Each row is a point. The points of each table are mixes of a few directions, plus a little noise. How many directions does each table use, and how many do they share? Where both have some left over, give the other angles between the two spaces (their principal angles), to ten degrees, smallest first.
In the rows, 128 means zero.

First:
[[127 124 139]
 [132 130  67]
 [123 127 202]
 [134 197  87]
 [124  61 145]]
Second, 6 rows:
[[139 118 100]
 [118 131  94]
 [168 100  99]
 [149 117 148]
 [ 65 179 232]
 [131 123  93]]
Directions: first 2, second 2, shared 1; angles 60

First (10 x 8):
[[135 136 118  56  91 179  82 114]
 [128 122 121  74  98 175  84 109]
 [ 97  74 146 211 168  99 148 110]
 [125 139 152 107 145  92 163 125]
 [119 102 118 180 134 137 116 126]
 [145 142  98 249 150  97 158 179]
 [129 127 126 113 119 142 115 123]
 [160 177 101  20  67 194  74 137]
 [142 163 139 127 144  82 176 151]
 [103  98 164 145 165  84 166 106]]
Second:
[[217  24  72 103  58 117 166 115]
 [111 147 138 133 141 130 121 130]
 [ 91 171 152 138 157 132 112 134]
 [196  48  85 109  74 120 157 118]
 [101 159 145 136 149 131 117 132]
 [ 79 185 159 141 167 134 107 135]
 [172  77 100 116  93 123 146 121]
 [ 64 203 169 146 178 136 100 138]
 [176  72  98 115  90 122 148 121]
 [ 73 192 163 143 171 135 105 136]]
Directions: first 3, second 1, shared 0; angles 80

First, 8 rows:
[[140 194 157  99 137 119 173 169  78 115  86]
 [128 113 139 119 115 121 159 149  99 132 131]
 [122 122  85 163 152 151  25  50 228 130 147]
 [129  98 114 132 129 125 120 112 137 132 141]
 [151 116 149  75 105 118 178 139  87 142 118]
 [140 149 122 113 159 104 162 147  86 110 103]
 [112 109 134 151  93 159  80 104 185 149 157]
 [103 124 124 172 134 127 127 154 123 116 140]]
Second, 9 rows:
[[146 191 135 101 152 125 133 129 118 116  89]
 [113  75 122 151 108 131 124 127 136 138 161]
 [146 191 135 101 152 124 133 129 118 116  89]
 [148 200 136  97 155 124 133 129 117 114  83]
 [ 95  12 114 178  84 134 119 126 147 151 200]
 [139 167 132 111 143 126 131 129 122 121 104]
 [143 182 134 105 149 125 132 129 120 117  95]
 [ 94   7 114 180  82 135 119 126 147 152 202]
 [127 126 128 129 127 128 128 128 128 128 129]]
Directions: first 4, second 1, shared 1

First (8 x 18):
[[ 87 116 109 138 143 118  83 111  95  71  83 174 158 121 137 196  80 140]
 [144 142 193  86  90 113 146 121 111 200 148  96 178 110 120 141  97  48]
 [180 144 154 111 108 141 186 151 170 204 187  68  92 136 117  43 188 110]
 [ 81 105  48 177 178 135  75 120 119  12  73 197 102 141 142 167 123 217]
 [ 82 109  70 164 165 128  78 117 109  33  75 189 122 134 141 178 108 190]
 [159 143 186  91  92 121 163 131 130 210 164  80 153 116 119 107 126  60]
 [145 131 123 132 129 136 146 138 149 141 147 112 102 136 126  92 159 140]
 [145 134 139 121 120 131 147 135 141 155 146 107 119 131 124 101 146 120]]
Second (8 x 18):
[[ 99 116  83 131 107 133  88 125 129 154 105 122  91 136  99 131 124  91]
 [144 105  83 124 112  74 115 130 129 123 150  97 150 101 120 106 119 108]
 [ 71  98 134 173 158 127 137  93 113 100 106 126 121 120 168 113  90 169]
 [180 201 172 108 104 221 147 122 168 149 134 146 118 150 131 175 153 109]
 [206  38 117 118 130  41 162 111 100  40 204  83 130 138 197  80 159  92]
 [ 40 154 161 174 151 145 125 173 109 156  59 220 133 150 109 148 110 165]
 [130 190 214  57 172 209 138 146 123 172 113 136 113 152  77 164 164 201]
 [154 121  61 139  90  74 112 125 152 128 154  94 169  81 123 107 103  89]]
Directions: first 2, second 6, shared 0; angles 50, 70
